Rows are points. A path goes straight from each point to the next, and from the last back to the first. The post is the endless flat space through its rows: a point in 2 columns, a line in 3, a plane in 4, and so on, so that a path can go around it. Count how often the path circles the post. Going back the other way cancels.
In the rows, zero is written as 128.

Post:
[[137 152]]
Path:
[[138 141]
 [143 137]
 [165 179]
 [140 183]
 [116 167]
 [156 189]
 [157 148]
 [141 122]
 [119 140]
 [111 171]
 [147 188]
 [149 149]
 [160 126]
 [159 160]
 [139 164]
 [143 168]
 [161 151]]
Times around: 1

Post:
[[136 110 113 146]
 [104 126 141 100]
 [123 179 104 103]]
Path:
[[ 76 154  93 103]
 [ 94 114 111  75]
 [125 170 110  75]
 [161 103 108 145]
 [111  89 131  85]
 [ 99 163  70  97]
 [103 125 129 172]
 [131 129 135 166]
 [134 142 166  87]
 [152 123 111  99]
 [112 145  77  83]
 [117 149 113  55]
 [167 128 139 133]
 [148 195 130 140]
 [107 116 120 165]
 [118 106 136 146]
 [160 173 140 128]
 [137 112 123 122]
 [128 128  97  90]
 [132 146  94  62]
 [182 167 104 119]
 [169 158 119 187]
 [113 138 130 167]
 [109 167 171 109]
 [154 144 148 135]
 [133 101 139 198]]
Times around: 0

Post, 5 rows:
[[149 141 120 145 126 178]
 [118  64 145  99 111 143]
 [ 98 130 101 139 205 107]
 [132 149 130 143 110 103]
 [163 138 109 141 104 101]]
Path:
[[129 115 160 105 101 108]
 [144 127 120 108 109 101]
 [133 152 111 147 120 138]
 [121 100  88 161 139 126]
 [145 124 161 150 104 120]
 [153  97 132  92 108  64]
 [101 108 136 107 136 164]
 [141 168  91 170 132 168]
 [126 134  80 189 185  59]
 [114 135 175 144 128 173]
 [193 119 118 114  82 132]
 [137 100 124  92  96  88]
 [ 68 131 116 146 196 190]
 [178 155  84 185 113 118]
 [161 117  99 148 172 144]
 [163 138 135 109  83  89]
 [147 158 114 132 121 140]
 [122 109 133 130 103 147]
 [172 133  63 194 153 135]
 [148 121 125 133 135 130]
 [141 156 146 110 124 110]
 [ 27 117 137  99 157 111]
 [100 127  77 147 158 101]
 [110 181 138 181 151 166]
 [125 139 112 182 192 141]
 [141  97  99 127 123 115]
 [141 134  85 120 123 122]
 [116 133 130 125 172 152]]
Times around: 4

Post, 7 rows:
[[154 140 101 141 131 129 134 135]
 [ 75 111 141 166 155  98  94 133]
 [ 84 140 140 147 138  74 117 141]
 [114 110 125 115 115 150 139 142]
 [169  97 140 153 172 155 191 172]
 [157 151 129 140 104 115 130  85]
 [155 140 116 125 137  83 129  76]]
Path (24 x 8):
[[148 105 121 125 125 118 149  89]
 [113 117 150 152 179  96 187 121]
 [133 153 125 144 157 143 120 100]
 [ 99  78 145 120 223 111 185 152]
 [145 151  92 150 146  81 189 192]
 [130  83 112 137 131 127 122 117]
 [170 100 131 185 118 140 122 131]
 [160  84  65 113 118 125 128  69]
 [ 91 122 158 178 160  76 111  85]
 [136 124 186 145 172 141 163 105]
 [147 134 109 118 130 165 104 128]
 [142 107 156 123 107  92  87  53]
 [114 120 195 166 130 126 117  86]
 [159 188 158 155 163 101 190 126]
 [ 90  89 100  79 159 125 170 161]
 [145 141 122 140 196  91 156 124]
 [137 167  97  87  87 130 103 114]
 [148 115 159 139 136  74 124 109]
 [120  74 109 152 171  98 126 146]
 [147 127  99 147 146 117 173 141]
 [153 119  95 120 153 159 154 116]
 [136 150 105  65 121 145 135 150]
 [168 119 125 153 168  92 123 139]
 [144  92 135 154 122 158 120 106]]
Times around: 2

Post (10 x 11):
[[163 108 102  79 141 111 124 131 151 155 156]
 [116 101 141 155  98 149 148 103 144  99 100]
 [151 159 136 191 141 163 116 138 135 120 110]
 [124  61 162  69 152  95 129 142 131 159 164]
 [147 152 123 135 146 159 141  99 124 111 116]
 [154 139 118 158 148 144 158 150 102 116 110]
 [127 120 120 155 147 142 130 137 104 100 128]
 [130 101 125  96 146 124 137 143 127 170 176]
 [149 119 116  59 136 132 119 139 108 154 140]
 [126 161 116 147 130 162 148 147 138  85  94]]
Path (29 x 11):
[[135 154 158  42 148 167 117 133 126 131  84]
 [152 113 127 129 128 134 128 101  80 150  83]
 [141 106 131  40 155  95 100 109  84 162 177]
 [185 103 120 152 149  99 135 150 111 114 147]
 [156 133 162 208 148 189 132 138  87  83  78]
 [107  54 151 127 143  97 176 145 161 126 139]
 [165 117 143 167 128 137 102 109 100 170 113]
 [161 162  89 138 159 140 132 149  65 150 152]
 [156 183  86  15 136 157 146 163  85 107 109]
 [122 141 132 114 131 171 121 139 128 111 128]
 [119 103 128 130 200 144 120 161  91 109 136]
 [165 144 109 127 193 138 161 131  52 146  83]
 [ 83  73 140 142 119 154 135 118 121  89 138]
 [130 135 175 115 134 157  75 110 172 112 151]
 [167 130 106 134 145 123 140 124 120 156 189]
 [166 119 105 132 166  92 140 164 110 141 136]
 [131 122 123 103 149 122 125 122 174 164 117]
 [129 121 152 116 170 151  94 168 135 118 132]
 [ 98 103 139 169 107 171 147 137 162  52 128]
 [114  88 162  57 100 107 139 164 143 149 149]
 [ 98 122 157 143 109 114 138 151 170 125  92]
 [111 173 120 104 142 179 146 108  93 150  83]
 [109  79 152 155 146 149 142 166 158  99 111]
 [126 113 166 151 167 136  94 174 199 123 178]
 [174 183 133 105 168 131 138 120 130 130 156]
 [163 165 110  55 166 122 145  89  95 165 145]
 [131 106 109 113 180  92 169 187 142 181 147]
 [133  89 169 175 172 149 126 165 137 179 136]
 [133 107 156 133 117 171  97 109 172 122 140]]
Times around: 1
